Each row is a point. Each table stands for the endless flat space through its points: a line for two points, a plane for three, and so on. Write the one point that lies in both, or say that there is none.

First, 2 rows:
[[-0.4  2.4  2.5 -0.5]
 [-1.3  2.7  3.0  0.2]]
Second:
[[ 0.7  2.0  2.6 -1.9]
 [ 1.1  1.8  3.8 -3.3]]
They share: [ 0.5  2.1  2.0 -1.2]

First:
[[-3.3  1.6  2.7  1.0  2.9 -3.9 -3.6 -0.2]
 [-5.1  1.5  5.9  0.9  2.5 -3.8  1.1  3.3]
 [-5.2 -1.7  6.3  2.6  1.3 -1.0 -1.4  1.6]
 [-4.9 -1.0  6.9  4.0  0.1 -5.9 -0.8  2.6]
 [-2.5 -0.3  0.6 -1.7  3.9  2.2 -1.6 -2.3]]
Second:
[[-2.2  2.2  8.8 -2.8  7.2 -1.9 -0.7  2.1]
 [-2.3  2.8  2.8  0.4  2.0 -1.7 -3.1  1.7]
 [-2.7  2.2  1.1  1.6  3.3 -1.2 -1.2 -0.1]
 [-3.1  1.0  2.3 -0.3  2.0 -3.1 -0.9  0.4]]
They share: [-3.1  1.0  2.5 -0.2  2.9 -2.8 -0.4  0.1]

First:
[[-1.6 -1.1 -0.5  2.1 -0.2 -2.0  0.5  1.7 -4.7 -2.5  0.6]
 [-2.1 -0.5 -1.1  1.2  0.3 -1.8  1.3  1.1 -4.0 -2.1  0.0]]
Second:
[[-2.5  0.0 -2.4 -0.6  1.4 -1.5  1.5  0.0 -3.0 -1.5 -1.0]
 [-3.8  2.2 -5.3 -2.4  2.0 -1.0  1.2 -3.7 -0.3  0.7 -1.5]
 [-3.8  1.9 -1.3  2.1 -0.8 -1.6  3.9 -0.3 -2.5 -0.9  0.4]]
They share: [-2.6  0.1 -1.7  0.3  0.8 -1.6  2.1  0.5 -3.3 -1.7 -0.6]

First (4 x 14):
[[ 0.3  4.4  1.0 -6.1 -7.4  1.1  1.9 -0.8  2.5 -0.5  2.4  1.9  6.4  5.1]
 [-4.9 -0.4 -1.6 -0.6  0.0  3.3 -4.6  3.3 -3.1 -0.6  0.6 -1.5  4.3  1.8]
 [-4.7 -1.3 -3.7  0.1  0.3  0.5 -4.3  4.5 -4.0  2.1 -2.5  0.3  1.9  3.0]
 [-1.3 -3.4  1.2  0.3 -2.2  0.5 -0.9  6.8 -3.3 -0.7  5.2 -1.3  1.6  2.7]]
Second:
[[-2.7  2.4 -1.7 -3.5 -1.0  0.3 -4.5  5.4 -3.0  1.9 -0.7  1.4  6.7  2.9]
 [-2.1  0.3 -4.0  1.2 -5.0 -5.6  0.6 -0.1 -3.9  3.6  2.6 -4.0  4.5  2.4]
 [-2.7 -0.1  1.0 -3.7 -2.6  5.9 -2.0  4.9  2.5 -2.6  0.0  2.8  3.1  7.2]
 [-3.1 -2.2 -0.5 -0.3 -1.2  2.1 -1.9  3.0 -3.8 -0.3  1.7 -0.4  0.5  0.9]]
They share: [-2.7 -0.1 -1.1 -1.6 -2.3  1.1 -2.0  3.4 -2.0  0.4  0.9  0.1  3.4  3.3]

First, 6 rows:
[[ 0.4  2.4 -1.7 -1.7  3.0  3.8 -5.3 -1.6 -0.4  0.8  2.2  2.3 -2.5 -5.0
   4.1  3.2  1.6 -2.1  7.5 -3.2]
 [ 2.8  0.4 -4.1  0.9  2.6  3.8  0.1 -1.2 -0.2  1.0 -3.6 -3.7  1.7 -2.2
   0.7  1.4  0.4  0.9  5.3 -2.6]
 [ 1.3 -2.5 -1.7 -3.1  1.0  2.0 -1.1 -4.1  3.6  5.4 -1.3 -1.6  1.7 -0.3
   1.8  3.8  1.0  5.1  0.7  1.0]
 [-1.2 -1.7 -0.6 -4.1 -2.4  1.4 -2.6 -4.0  2.4  3.8 -1.2 -2.1  1.7 -1.6
   1.1  2.5  0.3  4.9  1.0  2.0]
 [-2.1 -0.2 -1.0 -3.6 -0.2  1.0 -2.5 -3.7  1.5  3.7 -1.0 -1.2 -0.2 -3.1
   1.1  2.4  0.1  2.4  3.9 -0.7]
 [-1.0 -2.4  0.1 -4.1 -0.2  2.4 -6.1 -5.8  3.6  4.2  3.0  1.7 -2.5 -1.8
   5.1  3.8  3.2  3.7  1.9  3.4]]
Second:
[[ 0.8  1.0 -0.6 -0.8 -1.6  3.6 -4.4 -3.2  0.5  3.2 -1.5 -1.2  1.9 -5.1
  -0.1  3.0  1.6  0.3  2.3  0.0]
 [ 2.4 -2.8 -1.6  0.0  0.4  6.2 -2.0 -2.2  2.3  0.2 -0.1 -4.2  0.5 -0.7
   4.9  1.6 -1.6  6.5  3.7  1.4]
 [ 0.4 -2.1 -2.9  0.2  1.2  6.7 -1.4 -0.3  2.9  0.2 -1.1 -4.2 -0.9 -0.5
   4.5  0.2 -2.1  5.8  3.6  1.3]
 [ 2.0 -1.4 -1.5  2.2  0.2  7.8 -1.7 -2.0  2.6  0.5 -0.9 -4.2  1.0 -3.3
   4.1  1.8 -1.7  4.8  4.7  0.9]]
They share: no point

First, 5 rows:
[[ 1.6  2.6 -5.2  1.8  0.5 -0.4  0.5  0.2  0.7 -2.9 -1.2  0.1 -4.2  1.1
   0.8  0.8  1.3 -2.7 -5.2 -2.3 -3.8 -4.1  1.4 -1.8]
 [-3.3 -0.6  3.4  2.6 -2.4  4.9  4.5  2.3 -1.8 -4.0  6.7  1.6 -4.3 -7.6
   2.9  9.4  1.5 -4.2  1.6  3.6  0.9 -2.4  2.0 -0.4]
 [-3.8  0.6  2.5  1.0 -0.4  2.9  4.9  1.4 -0.5 -4.4  4.7  0.8 -4.6 -5.3
   2.5  7.6  0.0 -4.3 -0.1  1.7 -0.1 -3.6  0.7 -0.3]
 [-0.3 -0.8 -1.5 -0.7 -1.1 -2.4  3.1 -1.2  3.5 -5.6 -0.7  3.8 -8.0 -2.7
  -1.6  4.8  1.0 -5.7 -4.9 -1.1 -3.0 -5.2 -1.5 -1.4]
 [-3.1  3.2  0.0  1.0  2.0  2.3  3.9  1.5 -0.6 -3.6  2.9 -1.6 -3.3 -1.4
   3.1  4.2 -1.1 -3.2 -1.8 -0.4 -1.3 -4.2  1.2 -0.6]]
Second (3 x 24):
[[-0.1  3.2 -3.6  2.5  1.5 -1.1  3.1  0.1 -4.2 -3.0  0.2 -2.4 -0.2 -5.2
   2.1  2.5  3.9 -1.1 -3.7  2.4 -4.0  0.3  3.5  1.1]
 [-0.5  2.4 -1.4  2.8 -2.8  2.6  0.5  0.3 -1.2 -1.7  1.4  1.0 -3.1 -2.4
   2.3  4.0  0.3 -0.6 -0.8 -2.4 -2.4 -2.5 -0.9 -2.0]
 [ 0.0  4.3 -1.9  2.2  1.0 -0.9  1.5 -1.3 -4.5 -4.0  0.8 -2.8  0.3 -5.0
   0.7  2.8  2.1 -1.9 -2.4  0.0 -4.4  0.1  2.8  0.3]]
They share: no point

First:
[[ 1.2 -1.2 -7.4  3.8  2.2  2.6 -2.6  3.6  2.7  0.0  1.3  8.0 -2.9 -2.7
   0.5 -3.6 -2.0 -2.8  2.4 -1.4  1.7  1.4 -2.4  0.9]
 [ 1.9 -5.2 -2.0  2.7 -1.0  0.7 -1.1  0.1  0.2 -4.0  3.4 -0.2 -0.2 -2.7
  -1.3  1.0  0.0 -2.9  3.4 -0.9 -6.0  3.1  3.4  6.8]
 [ 2.1 -5.2 -7.6  2.1  1.2 -2.7 -4.7  7.3  1.8 -3.8  2.4  3.2 -3.2 -1.3
  -2.3 -2.2 -0.8 -6.5  1.0 -2.9 -5.8  0.3 -3.6  4.6]
 [-0.1 -3.8 -7.0  1.8  2.0 -0.6 -4.0  2.3  1.2 -2.1  3.5  4.3 -3.6 -2.8
  -1.5 -2.3  0.4 -3.6  1.1 -0.5 -0.2  0.7 -1.5  2.3]
 [ 0.6 -2.6 -4.6  4.0  0.3 -0.4 -3.7  1.4  0.7 -3.9  1.4  2.6 -1.6 -1.1
   1.1 -1.1  0.1 -1.8  2.2 -0.3 -1.0  2.7  0.6  5.2]
 [ 3.0 -2.6 -0.6  3.8 -2.2  1.2 -2.8  1.7  1.8 -5.8  1.0 -0.5  2.2 -1.0
   1.8  1.1 -0.1 -1.5  1.8  0.6 -5.2  4.0  3.5  7.4]]
Second, 7 rows:
[[-1.1 -5.4 -2.6 -2.0  0.5  4.0 -6.9  0.8  1.1 -1.1  5.8  0.1  1.4 -1.3
  -2.2 -2.2  1.6 -1.4  2.9  4.0 -5.3 -1.9  3.4  5.5]
 [-5.1 -1.7 -5.3  1.9 -4.5 -0.9  1.0  1.8  3.5 -1.2  4.6 -3.2 -4.3 -1.0
   1.4 -4.0 -2.0 -5.3  4.4 -2.0 -0.1  6.0 -1.3  9.0]
 [ 4.3 -1.0 -4.9  2.6  6.0  1.0 -5.8  5.6 -1.2 -2.5  2.8  4.6  2.3 -1.1
   2.5  1.3 -2.2 -2.9 -1.5  5.7 -2.5  1.8  0.9  0.8]
 [-0.6 -2.8 -1.3  1.0  1.2  3.5 -6.7  3.4  1.8 -2.5  8.9  3.2  1.6 -3.7
  -3.2  1.1 -0.4 -3.0  2.7  7.0 -4.8 -2.5  2.5  3.1]
 [-1.1 -8.7 -4.2  0.1 -1.7  2.6 -2.2  2.7  0.0 -1.0  6.3  1.2 -2.1 -3.9
  -5.6  1.9  1.1  1.1  3.3  0.5 -3.7  0.1  2.3  3.1]
 [ 4.3 -1.3  0.3  3.7  2.0  5.8 -7.1  2.7  3.1 -5.4  5.3  9.7  4.0 -6.3
  -3.5  2.8  1.7 -3.2 -1.7  7.2 -2.5 -3.8  2.2 -2.8]
 [ 4.6 -7.1 -5.2  2.4  3.9  1.8 -3.5  5.8 -2.5 -2.1  4.0  5.9  0.2 -4.2
  -3.5  5.4 -0.4  1.5 -0.7  3.1 -3.1  0.5  1.9 -2.0]]
They share: no point

First:
[[ 2.6  2.6 -0.8  3.1  1.1 -1.1  3.8  3.0  1.6 -1.9  4.7 -0.7  2.5 -2.5
  -2.3 -0.1 -0.8 -1.3  2.8  0.9 -2.6  0.6 -1.9  2.7]
 [-4.5  1.5  1.5 -0.8 -0.3 -0.8  3.2 -3.1  0.8  1.4  0.6 -5.0  0.1 -2.1
   5.1  1.2 -1.0 -3.9 -1.0 -0.6 -0.3  2.2 -1.9 -2.0]
 [ 2.0  1.9 -0.6  3.0  0.0 -0.4  4.0  2.3  1.0 -1.1  4.5 -1.9  3.1 -1.6
  -1.3 -0.8  0.2 -3.0  3.1 -0.2 -2.8 -0.2 -1.6  2.7]
 [ 1.3  3.3 -0.5  1.5  3.5 -2.5  1.9  2.7  2.1 -2.6  3.5  0.3 -0.8 -4.4
  -1.8  1.8 -2.9  1.7  0.0  2.2 -0.9  3.0 -2.5  0.5]]
Second (3 x 24):
[[-1.3  2.1 -1.5  0.9  2.0 -2.7  3.0  1.6  1.7  1.1  2.3 -1.7 -3.3 -2.0
   1.5  2.5 -0.4 -0.2 -1.4 -1.1  0.4  1.1 -1.9  0.1]
 [-1.8  0.7  2.9 -1.4  0.9  0.5 -0.9 -2.0 -0.8 -3.0  2.0 -4.3  2.1 -4.1
   2.7 -1.0 -2.5 -3.5 -0.1  1.3 -1.6  4.1 -2.3 -2.8]
 [-0.5 -0.5 -0.4 -1.8  0.9 -2.1  0.0  0.1  0.2 -1.8  4.1 -2.6 -1.6 -2.6
   4.2  1.5 -1.0 -1.3 -0.4  1.0 -0.8  4.0 -2.8 -2.3]]
They share: [-1.6  1.7  0.4  0.1  1.6 -1.3  1.5  0.1  0.7 -0.5  2.0 -2.8 -1.0 -2.9
  1.8  1.0 -1.3 -1.6 -0.9 -0.2 -0.4  2.2 -2.0 -1.0]
